Each row is a point. To make a cloud, some directions were put in groups of two or more. Within a group, all points are equally far from the middle, so they leave a hole (a ring in 2 directions, a hollow ball in 3). The other directions are filled evenly. Then the cloud was stretched, turned, moved and blurred a little. How many holes are there, and how many directions does each take, smallest first?

Cloud (13 x 2):
[[-21   2]
 [ 36  43]
 [  7  -2]
 [-25  -5]
 [ 21  71]
 [ 34  47]
 [-35  16]
 [ 12  11]
 [ -2  34]
 [ 39 -15]
 [ 13 -38]
 [ 20   0]
 [-13  25]]
Holes: 0

Cloud (13 x 2):
[[-45  10]
 [-34 -28]
 [-34  -2]
 [ -9  15]
 [ 38  21]
 [ 58 -45]
 [ 12 -22]
 [-28  28]
 [  5 -29]
 [-11 -28]
 [-49   9]
 [ 32  17]
 [  4   7]]
Holes: 0

Cloud:
[[ 61  20]
 [-20 -22]
 [ 10 -23]
 [ 12  24]
 [-37   7]
 [ 14 -12]
 [ 40  -2]
 [-15  12]
 [-44 -21]
 [-52 -14]
 [ 48 -37]
 [  5  -7]
 [-38  10]]
Holes: 0

Cloud (19 x 3):
[[ -2 -63 -20]
 [ 41  19  27]
 [-29   0 -31]
 [-43 -22 -16]
 [ -3  35  22]
 [-27 -61 -17]
 [  1 -19  40]
 [ 12 -36  23]
 [-27   5  44]
 [ 12  28  35]
 [ -5   9 -12]
 [-10 -33 -29]
 [ 29  13  34]
 [ 35  -1   6]
 [ -2 -41   3]
 [ 28  19  28]
 [ 23 -12 -46]
 [-52 -37 -19]
 [ 23 -13 -39]]
Holes: 0

Cloud:
[[-37 -20  27]
 [-45  12 -23]
 [-41   3 -54]
 [-31   0 -56]
 [-40 -54 -11]
 [-26 -46   0]
 [ -4 -14  23]
 [-20  -9 -31]
 [  5  33 -25]
 [ 10 -36 -10]
 [-33 -38 -11]
 [-22   7 -39]
 [-41 -49  -3]
 [ -4 -30 -48]
 [ -6   7 -41]
 [ 18 -28 -29]
 [-27 -25  36]
 [  8  30 -12]
 [-41 -10 -23]
 [ 16 -23  28]
 [  0   3  18]
 [ -2  -7 -47]]
Holes: 0

Cloud (32 x 4):
[[ 17   5 -68 -31]
 [ 33  -8  12 -36]
 [-10 -42  10   9]
 [-23 -17 -31 -51]
 [ 25  47  -1   8]
 [  3 -27  40  28]
 [-46  12  12  18]
 [ 19  -5 -63  -5]
 [ 25  16  30 -27]
 [-17 -42   4 -15]
 [ -5 -12 -44 -57]
 [  3 -18  49  33]
 [ 43 -13 -35 -32]
 [-23  22  41  41]
 [  7  42 -36 -19]
 [ 11 -30 -22  23]
 [ 17 -22 -39  16]
 [ -2   6 -54 -52]
 [-32  10 -14  27]
 [ 11 -22  27 -32]
 [-47   1  -4  11]
 [ 31  39  12  26]
 [ -1  33  29 -27]
 [  1  35 -33  17]
 [-51   7   7   2]
 [  3  -8  50 -18]
 [  5  38  20 -28]
 [  4 -29  24 -30]
 [-33   5 -18  24]
 [ 10 -25 -29 -53]
 [  8 -30   3 -42]
 [ 24  10  31 -29]]
Holes: 2 (2, 2)

Cloud, 31 rows:
[[-41   8  38  15]
 [-30  26  23  -7]
 [ 30  53   7 -16]
 [-21   9  -3 -29]
 [ 13  52  -5   6]
 [-40  23 -25   0]
 [ -9 -16  31  35]
 [ 21 -38  32 -31]
 [ -9  -3 -29  48]
 [ 37  42   3  34]
 [ -1 -17 -52 -47]
 [ -3 -20  31 -29]
 [ 33 -42  29 -22]
 [-40   7 -40  -7]
 [  3 -57  14 -29]
 [  2 -24  21 -50]
 [  4  50   5  -8]
 [ 16  48  -2  49]
 [-41 -40  13   1]
 [ 14  23 -28  -3]
 [  5   9  26 -41]
 [ -2  -3 -41  27]
 [  9 -33  28   2]
 [ -2   2  29  56]
 [ 34  31 -15 -21]
 [ 17   7  61 -10]
 [  7   2 -34  25]
 [-16  12  54  15]
 [  1 -10  23  44]
 [ -5  15  60  10]
 [  0 -55   9  -4]]
Holes: 1 (2)

Cloud (30 x 4):
[[ 23 -35  49  -3]
 [-10 -29 -43  11]
 [ 12 -37 -33  36]
 [-25   2   7  13]
 [ -2   4 -31 -58]
 [ 27   0  22 -64]
 [ 13 -24 -11  53]
 [ 23   5  39 -55]
 [ 38 -37  -5 -16]
 [-22   8  29 -39]
 [ 34   0  19  23]
 [ 32  -1  27  18]
 [ 33  14  24   2]
 [ 22  17  41 -33]
 [-15  -8 -37  25]
 [ 12 -55 -13   3]
 [ 32 -11  40 -44]
 [-26 -10  21  13]
 [ 18  22  36 -35]
 [ 37  15 -35 -22]
 [ 38 -36   8 -25]
 [ 39   9  -6  17]
 [ 27 -34  48 -13]
 [-14 -11 -17 -55]
 [-18 -18  14  35]
 [ 19 -21  26  38]
 [-15  28  10 -19]
 [ 13  14  36 -59]
 [ 33   4  20  19]
 [ 29  -2   5 -64]]
Holes: 2 (2, 2)
